Each row is a point. To make a cloud, some directions were put in groups of two or more. Within a group, all points are equally far from the middle, so they leave a hole (a ring in 2 directions, a hollow ball in 3). The other directions are filled evenly. Then the cloud was stretched, turned, moved and blurred a little. Count the holes, and give their numbers of directions, smallest first.
In the rows, zero is written as 128.

Cloud, 20 rows:
[[171 104 112]
 [125 112 144]
 [191 101 162]
 [133 112 171]
 [ 72 152 149]
 [142  79 139]
 [139 119 189]
 [144  78 133]
 [132 150 130]
 [ 62 123 119]
 [145 132 109]
 [148 106 101]
 [116 180 153]
 [117 175 156]
 [ 79 145  97]
 [145  88 187]
 [129 181 111]
 [143  87 185]
 [133 102 104]
 [156 173 135]]
Holes: 0

Cloud, 26 rows:
[[ 89 119 179 133]
 [148  98 137 129]
 [ 68 119 122 169]
 [ 62 127 125 136]
 [ 86 110  90 116]
 [173 131 134  82]
 [ 92 156 140 126]
 [167 136 157  72]
 [ 81 146 140 132]
 [116 134 183 113]
 [123 122 184 142]
 [132 131 186 141]
 [ 94 133  98 107]
 [138 109 145  76]
 [132 159 187 105]
 [156 123 152  81]
 [104  95  92 155]
 [ 48 119 162 100]
 [ 93 134  97  98]
 [ 74 128 172 117]
 [119 119  92  81]
 [124 113  97  70]
 [128 123 178 109]
 [134 113 152  66]
 [ 88 108  98 165]
 [169 148 181 108]]
Holes: 1 (2)

Cloud, 30 rows:
[[164 103 129 123]
 [136 160 145 156]
 [102 145 172 127]
 [132 117 120  88]
 [155 116 119 136]
 [201 102 130 126]
 [141 102  89  60]
 [184  87 131  82]
 [106 138  95 178]
 [212  98 103 108]
 [140 127 127 102]
 [188 102  58 129]
 [159 148 100 166]
 [128 103  96 123]
 [113 119 134 131]
 [108 101 171 134]
 [157 158 105 148]
 [111 144 165  99]
 [138 126 121 137]
 [ 99 152 168 176]
 [ 97 162 152 183]
 [ 67 151 164 164]
 [118 110 168 106]
 [157 149 128 155]
 [ 80 155 129 155]
 [149 134  84  71]
 [173 110 134 102]
 [121 111 170 186]
 [140  70 132 111]
 [188 116  65  91]]
Holes: 0

Cloud (50 x 6):
[[128 128 117 136 159  62]
 [119 138  79  94 144 143]
 [122 109 143 162 158  93]
 [118  44 110 177 110 121]
 [ 81 113 141 127 152  91]
 [160 155  81 148 123 129]
 [135 134  68 180 124  82]
 [102 187 115  70 139 131]
 [120 184  61 102 101 139]
 [120 148 171 109 173 132]
 [ 73 108  89 131 128 144]
 [119 155 115 145  91  86]
 [105 183  84  94 107  81]
 [ 96  85 103 126  95 159]
 [105 132 146 111 185 107]
 [ 94 128 148 134 141  89]
 [127 147  95 176  72 121]
 [163 121  97 175 110 142]
 [166 189 112 151 141 111]
 [174 135 119 135 133 112]
 [131 134 125 171  75 173]
 [ 79  87 119 104 136 154]
 [154 201 130 145 118  83]
 [159 134  79 145 119  94]
 [ 81 150 126  79 173  91]
 [121  88 118 168 144 144]
 [167 155  93 175  80 132]
 [ 99 144 153 105 178 114]
 [123 145  46 139  79 110]
 [152  91 147 192 112 152]
 [ 82 111 104  97 105  95]
 [115  91 105  97 148  55]
 [108 207 131  87  98 136]
 [ 90 163 149 137 130 102]
 [126  98 188 163 139 141]
 [117 159 115 141  63 150]
 [137 181  98 124  75 107]
 [ 80 128 140 122 118 139]
 [181 117 165 162 145 139]
 [124 120 101 107  78 158]
 [159 152 144 117 154 148]
 [112 181 136 107 124 183]
 [ 59 160  97  97 123 122]
 [136 153  93 115 166 116]
 [124 121  60 164  92 140]
 [120 132 132 178 142 136]
 [ 87 135 151 113 113 144]
 [ 94 191 109  97  91 146]
 [111 207 152  85 142 156]
 [125 131 120 191 123 123]]
Holes: 1 (4)

Cloud:
[[116 172 107 192 104 138 153 102]
 [135 104 171 149  77  87 178 141]
 [146 102 151 143 103 138 112  91]
 [139 170 149 126  84 116 174  82]
 [124 199 170 150 134 125 160 136]
 [132  63 153 153  63 159 120 132]
 [ 96 156 163 147 101  83 133 175]
 [106 110 162  93 141 108 183 138]
 [ 95 192  79 136 126 122 156  69]
 [128 114 193 137  92  88 170 164]
 [ 87 188 189 128 108  93 169 167]
 [113 156 182 120 150 134 106 142]
 [ 80 110 139 110 155 132 148 104]
 [136  80 187 133  89 125 139 181]
 [155 140 116 110 139 131  91 139]
 [ 88 160 147 111  85  98 148 180]
 [114 116 100 193 140 118 139 123]
 [133 108 104 130  62 106 175 101]
 [ 79 149  97 131 137 121 139 155]
 [154 129 109 165  75 116 111  92]
 [117 206 151  92 107 118 174 107]
 [134 175 119 123 134 143 132 164]
 [175 159 124 153  68 107 154 118]
 [122 172 115 178 154 107 124  89]
 [ 81 140 196 115 141 128 119 173]
 [144 167  66 161  86 134 134 112]
 [ 90 108 137 139 135 130 185 125]
 [139  72 151 162  46 143 137 133]
 [170 122 128 127 125 140 162 120]
 [ 74 153 173 111  58 139 145 149]
 [ 74 183 163 146  93 138 137 158]
 [ 77 124 123 174 120 115 155  95]
 [ 92  78 150 137 122 111 174 164]
 [ 87 147 189 128  66 118 185 159]
 [149 158 131 145  45 160 157  93]
 [103 186 162  86 101 105 189 131]
 [ 84 137 130 167  78 111 135 148]
 [126  55 112 120 103 104 139 144]
 [155  58 146 151  83 135 119 112]
 [ 91 150 131  92 112 149 113 152]
 [134 147  67 161 148 151 119 110]
 [119 194  90 126 163 154 128  97]
 [144  63 107 152 118 145 110  93]
 [ 55 122 171 143 106 105 159 147]
 [104 202 175 124 123  92 124 155]
 [114 103 176 123 155  84 145 132]
 [134  71 162 125  98 137 179 137]
 [ 90 174 173  87 101  86 157 167]
 [ 91  71 183 111 132 104 123 150]
 [168 181 137 117  68 136 150 113]
 [146  94 130  93 125 104 128 122]
 [151 157 162 149 125  89 146 121]
 [145 126 114 122 140  73 169 144]
 [111 148 139 102 181 114  96 141]
 [ 78 132 111 171  94 103 146 103]
 [ 95  70 140 154 144  82 130 133]
 [124 158 146 138 188  90 143 156]
 [137 124 126 103  77 149 123 153]
 [126 153  82 147 145 165 112 111]
 [106 104 147 120 118 171 105 144]
 [ 91 201 148 123 101 115 191  98]
 [ 87 160 182 116 162 130 134 170]
 [102 176 171  93  99  97 160 117]
 [135 179 141 137  72 105 200 130]
 [124  97  90 158 126 142 168  98]
 [133 176 116 186 146 121 112 116]
 [125 154 160 158 120  73 142 156]
 [143 117 119 189 109  95 125 128]
 [116 193 159 139  69 159 171 116]
 [138 131 146 158  48 170 138 116]
 [159 134 137  96 133 108 117 152]
 [ 79 208 156 151 122 139 139 134]
 [120  64 181 137  49 121 156 140]
 [125 138 144 125  67  84 189 145]
 [129 170 117 126  87 109 203 124]
 [144 121 180 124 105 160 142 151]
 [ 83 138 149 142 148 146  91 139]
 [134 195  90 138 164 111 118 150]
 [167 106 109 162 135 122 124 147]
 [153 115 161 153  59 105 142 155]
 [114 147 126 173 138  86 108 119]
 [164 108  76 143 132 126 150  80]
 [ 83 148 127 171 158  95 136 105]
 [124 110  75 153 133 145 158  85]
 [104 230  82 154 121 136 141  89]
 [160 121 119 179  81 101 130 118]]
Holes: 2 (2, 6)

Cloud, 98 rows:
[[117 174 111  88 146 109 137 115  75]
 [180 160 129  93 146 137  75 133 139]
 [122 152 170 103 117 136 107 189 117]
 [109 119 152 170 127 115 149 103 107]
 [121 128 164  96 116 139 104 181 138]
 [146 160 116 104 133 146  46 171 109]
 [ 82 135  99  93 114 114 142 164 156]
 [ 98 188 111  96  91 136 129 172  68]
 [136 200  97 115  91 120 155 193 124]
 [131 178 128 143  58 135  88 189  80]
 [149 178 151 124  75 201  92 147 109]
 [160 132 133 122  42 123  93 118 105]
 [159 137 169 118 146 128 115 136  73]
 [ 76 152 163 135  85 117 115 116  90]
 [154 206 105 144  70 118 155 137 131]
 [121 112 138  84 124 148  67 168 153]
 [118 200 128  62 147 162 129 155  91]
 [ 74 141  95  70 130 168 125 141 148]
 [ 87 126 119 123 139  94 144 146  99]
 [102 106  77 131  94 101  86 156 144]
 [107 197  66 121 113 147 116 179 136]
 [112 173 129  70 125 170 109 161  70]
 [141 173  96 143 113 163  80 202 145]
 [110 118 154  92 100 157 119 177 148]
 [113 142 101 101 131  86  97 110 108]
 [148 166 182 102 141 152 137 127 145]
 [163 151 138 121  79 195 145 131 121]
 [157 137  60 140 119 130 131 119 131]
 [142 206 175 151 142 163  97 143 123]
 [110  98 141 187 112 135 112 156 119]
 [149 175  86 103  94 121 132  95  90]
 [149 136 128 179  76 110 134 140  82]
 [148 172  84  53 135 137 120 141 110]
 [191 148 112 140  94 119  83 131 146]
 [126 192 153  87  94 192 120 133  99]
 [143 153 163 136 120 117  94 104 181]
 [130 133 103  87  80 123 102 175 163]
 [ 91 132 117 130 122 200 122 175 127]
 [ 91 166 102  75  94 151 127 141  89]
 [110 143  94 174  75 164 127 132  94]
 [174 136 105 128 127 116  78 141 156]
 [128 138 129  49 116 128  90 128 106]
 [129 134 118  96  71 204 130 129 128]
 [113 150  94 133 109 102  75 189 128]
 [119 184 171  73 114 160  91 135 120]
 [131 173 134 139  60 155 142 164  61]
 [133 150 120  92 173 156 135 135  67]
 [ 94 184 144  86  94 158 125 176 160]
 [139 157 143 119  97  87 164 110 118]
 [146 162  73 149 137  98 102 182 121]
 [158 162 148 123  82 188  94 113 159]
 [130  86 103 157 137 135 101 134  94]
 [145 150  61 102 116 153 104 127 157]
 [130 118 171 153 123 169 128 154 141]
 [180 197 163 158 100 173  95 134 110]
 [116 128  90 160  89 141 125 172  70]
 [179 134 105 142  88 133 100 128  52]
 [109 170 111  99 100 147 124 188 171]
 [119 172 143 124 143 105 126 142 182]
 [159 151 122 135 160 172 133 174 127]
 [148 189  93  73  95 117  97 123 104]
 [123 137 139 153 103  97 163 104 106]
 [ 84 168 134 142 134 106 160 139 101]
 [145 193 106 128 151 120 120 192 154]
 [166 157 117 181 106 101 140 121  82]
 [154 153  85 133  82 119 156 135 148]
 [ 86 128 106 127 123 109 154 162 104]
 [143 118 118 117  77  92  92  83 137]
 [144 125 104 113  96 118 107  92  70]
 [119 172 120 116  47 144  98 151 175]
 [164 134 107 121  91  91  92 101 104]
 [ 97 119  87 133 110 151  94 151  67]
 [140 175 150 109 135  82 114 139  69]
 [143 118 107 118  85 163 165  95 122]
 [ 57 128 103  88 137 177 125 138 152]
 [104 112  98 144 123  97 125 160  93]
 [141 196 148  90 103 105 102 110 139]
 [ 83 147 149 150  72 131  70 173 156]
 [107 165 158 158 131 140 115 186  62]
 [179 192 135 166  79  92 116 167 112]
 [127 126 159  97 129 101  67 125 106]
 [ 84 163 167  63 111 134 137 111 142]
 [104 143 106 163  75 154  71 126 131]
 [165 137 129 131  84 116  87 180 137]
 [119 176 172 141 154 147 128 162  60]
 [157 169 159 153  89  86 121 163  94]
 [150 137 110 104 132 195 128  92 110]
 [131 161 136 164  91 193  95 122 147]
 [101 165 160  70 121 128 149 100 132]
 [ 97 153 161 126 149 166  64 140 119]
 [120 104 138 130 113 135 112  71  83]
 [193 159 159 129  77 119 109 144 115]
 [ 77 138 140 184 101 133 142 125 162]
 [139 100  88 154 135 151 102 101 127]
 [140 183 137 117 164 148 173 152 125]
 [189 190 153 137  78 146 116 187 111]
 [111 168 190 145 117 155 100 139 172]
 [180 152 132  91 114 150 150 102  85]]
Holes: 2 (4, 4)
